Every row gives one point. The points of each table are mixes of a few directions, plus a little noise. Count the directions of each table, and those that both share. Where both have some left over, give the other angles between the two spaces (their principal angles), to ten degrees, smallest first.
In the rows, 128 means zero.

First (7 x 3):
[[167 149 106]
 [103 121  75]
 [131 130 124]
 [ 58  83 249]
 [168 149 110]
 [127 127 131]
 [141 137 101]]
Second:
[[152  62 139]
 [127 170  86]
 [ 82 191 168]
 [165  80  92]
 [113 137 154]]
Directions: first 2, second 2, shared 1; angles 90

First (6 x 4):
[[ 96 121 132 156]
 [188  44 100  59]
 [151 164  78 110]
 [153 152  90 107]
 [ 91 139 222 170]
 [ 89 148 145 166]]
Second (7 x 4):
[[174 163 217 101]
 [ 78  90  30 157]
 [115 118 102 136]
 [104 110  81 142]
 [180 167 229  98]
 [136 134 144 123]
 [110 114  92 139]]
Directions: first 3, second 1, shared 1

First, 10 rows:
[[121 107 145 157 187 123 111 100]
 [104 116 133 100  27 185 115 151]
 [140 143 115 117 120 115 140 138]
 [137 117 139 169 249  84 122  89]
 [130 123 131 140 157 120 125 117]
 [130 140 117 101  64 145 138 152]
 [117 133 120  91  17 170 129 161]
 [155 155 110 124 161  85 155 133]
 [130 135 121 119 107 131 134 137]
 [117 107 147 160 192 122 109  98]]
Second, 10 rows:
[[130  99 110 157  79 104 142  90]
 [134 175 131  88 154 140 131 175]
 [155  57 115 163  69 122 104 105]
 [169 170 106  81 102 122 141 192]
 [ 98 131 158 129 172 158 108 124]
 [158 130  98 143 131  72 158 111]
 [110 211 118  87 142 109 181 151]
 [ 93 119 171 133 194 173  89 128]
 [131 111 123 134  96 130 125 122]
 [ 99  78 151 168 139 148  99  84]]
Directions: first 2, second 4, shared 2

First, 8 rows:
[[114 100 126  98 136 106 148 172 134 193 158]
 [188 132 135  91  76 166 116  84 173  54  89]
 [124 117 128 116 128 121 136 142 130 151 137]
 [101 124 124 140 150 109 136 152 110 165 147]
 [144 100 127  75 109 125 143 153 158 158 141]
 [178 143 135 113  88 165 111  78 159  48  88]
 [ 95 161 128 199 161 123 111 107  83 107 122]
 [ 81 147 123 192 174 109 123 136  79 146 141]]
Second (9 x 11):
[[100 142 105 139 107 161 166 105 130 172 121]
 [122 130 124 131 125 135 136 123 130 136 126]
 [121 133 122 132 121 135 139 120 128 142 127]
 [135 127 134 125 133 121 119 133 127 117 129]
 [207  89 191  95 191  39  25 192 117   7 148]
 [114 134 116 134 116 144 145 117 130 151 124]
 [131 127 131 127 130 125 127 129 127 124 128]
 [152 117 146 118 146 103  98 146 124  93 134]
 [ 75 154  85 149  86 189 200  85 136 210 115]]
Directions: first 2, second 1, shared 0; angles 80

First (10 x 12):
[[211  61 166 126 172 131  64  81  95 148  49 167]
 [ 66 178  99 131  96 125 175 163 152 113 187 100]
 [ 91 158 111 129 108 127 157 149 143 119 164 110]
 [178  87 152 127 155 130  89  99 108 140  80 150]
 [105 147 117 129 115 127 146 141 138 122 150 117]
 [249  30 184 125 192 133  35  59  80 158  13 182]
 [ 93 156 112 128 110 127 154 148 142 119 161 113]
 [ 96 155 114 129 111 127 153 146 140 119 160 113]
 [ 94 156 113 129 110 126 155 148 141 119 160 113]
 [ 98 152 114 128 112 127 151 145 140 120 157 114]]
Second (10 x 12):
[[153 131  73 174  92 168 118  93 157 204 138 139]
 [ 98 131 181  81 165  77 150 163 105  50 115 103]
 [179  99  90 164  90 224  41  97 102 194 164 205]
 [114 131 148 110 146 101 144 142 123  97 121 114]
 [124 121 149 112 139 126 119 139 107 101 127 136]
 [ 98 174  96 154 120  59 232 118 211 160  95  42]
 [138 125 114 143 115 149 114 117 131 154 132 141]
 [110 137 142 116 139  93 159 139 136 105 115 101]
 [128 139 110 142 121 124 144 120 148 149 125 118]
 [137  95 179  89 153 160  58 152  54  68 146 182]]
Directions: first 1, second 2, shared 0; angles 60

First:
[[188 184  96  89 174 117 230  92  55 140 101  47 174  96  35 156 150 163]
 [ 88 132 138 123 133 139 125 120 112 135 103 117  96 104 133 152 103  97]
 [119 101 137 138 108 139  95 130 148 116 132 161 115 136 156 122 119 118]
 [106 130 134 136 130 123 115 139 137 135 133 130 117 131 142 126 123 119]
 [ 58 148 145 146 141 111 102 164 149 158 139 119  98 132 159 126 114  99]
 [118 115 135 141 117 124 101 145 155 127 146 151 124 145 153 111 130 127]
 [154 100 128 136 106 134 107 129 151 109 143 163 138 145 144 109 136 142]
 [193 114 112 116 119 136 151 104 117 105 128 136 160 132 102 122 146 160]]
Second:
[[128 126 136 126 123 137 130 117 141 136 130 112 126 133 135 138 127 133]
 [ 88 126 149 122 119 155 122 105 131 143 106 100  97 116 145 166 103 102]
 [112 130 123 129 134 121 123 136 109 121 119 142 117 112 121 126 120 112]
 [249 127 100 138 123  92 153 150 179 121 204 142 223 200 109  61 203 227]
 [ 92 127 141 123 127 143 122 117 118 133 106 118  99 111 138 154 106  99]
 [ 87 128 140 124 130 142 120 118 115 130 100 120  95 106 138 156 101  95]
 [118 132 114 131 139 110 121 149 100 112 118 161 124 109 114 111 125 111]
 [125 126 138 125 122 138 132 116 142 136 128 109 125 134 135 141 126 131]
 [ 91 133 114 130 145 112 113 152  75 108 101 171 100  85 113 117 108  83]
 [203 124 123 132 117 119 147 126 178 137 178 114 186 183 126 100 173 197]
 [111 129 133 127 128 135 126 123 121 130 119 123 115 120 132 140 118 115]]
Directions: first 3, second 2, shared 1; angles 90

First (11 x 20):
[[137 133 122 130 130 143 129 144 127 132 123 118 119 128 125 119 131 139
  135 138]
 [169 159  94 138 135 221 139 207 125 150 108  73  78 125 106  74 142 188
  167 185]
 [118 122 136 126 126 105 126 107 129 122 133 142 139 128 134 142 125 111
  119 113]
 [ 72  88 174 114 121   7 115  25 132 100 154 200 193 133 158 201 112  46
   78  53]
 [123 125 131 128 127 118 126 119 128 126 130 136 133 129 130 134 127 121
  123 120]
 [141 136 118 130 130 155 130 152 128 135 123 112 113 127 121 111 132 147
  139 144]
 [152 147 107 134 134 183 133 175 127 140 116  96  99 126 113  97 136 165
  150 162]
 [147 142 112 132 131 169 133 164 125 138 120 102 104 126 118 103 135 156
  145 156]
 [108 113 144 123 126  80 122  89 129 117 139 157 151 131 138 156 121  96
  108  97]
 [131 132 124 130 129 136 128 137 128 130 125 123 122 127 125 123 130 133
  131 133]
 [110 115 143 125 126  88 124  96 128 119 135 151 150 128 137 150 123 102
  111 103]]
Second:
[[ 74  97 134 138 100 113 133 137 140 102 120 140 133 138 124 157 116 122
  145 132]
 [150 118  74 149 135 128 108 136 147 147 145 146 147 121 127 138 124 122
  104 142]
 [165 159 166  94 137 101 135 127 111 142 105 107 131 147 139 112 134 139
   91 124]
 [200 176 158  81 168 146 150 101  93 153 116  71  94 119 149  74 153 141
  131 103]
 [161 110  75 124 148 120 118 128 138 128 122 130 143  95 146 132 123 107
  111  97]
 [116 137 141 148 141 148 117  79 120 132 177 161 128 114 115 123 136 109
  145 116]
 [104 100  94 152 121 134 132  91 145 139 168 132 118 136 132 149 136 116
  160 145]
 [ 54 125 182 137  74 135 131 225 131  80  71 136 130 155  92 139 102 168
  137 166]]
Directions: first 1, second 6, shared 1
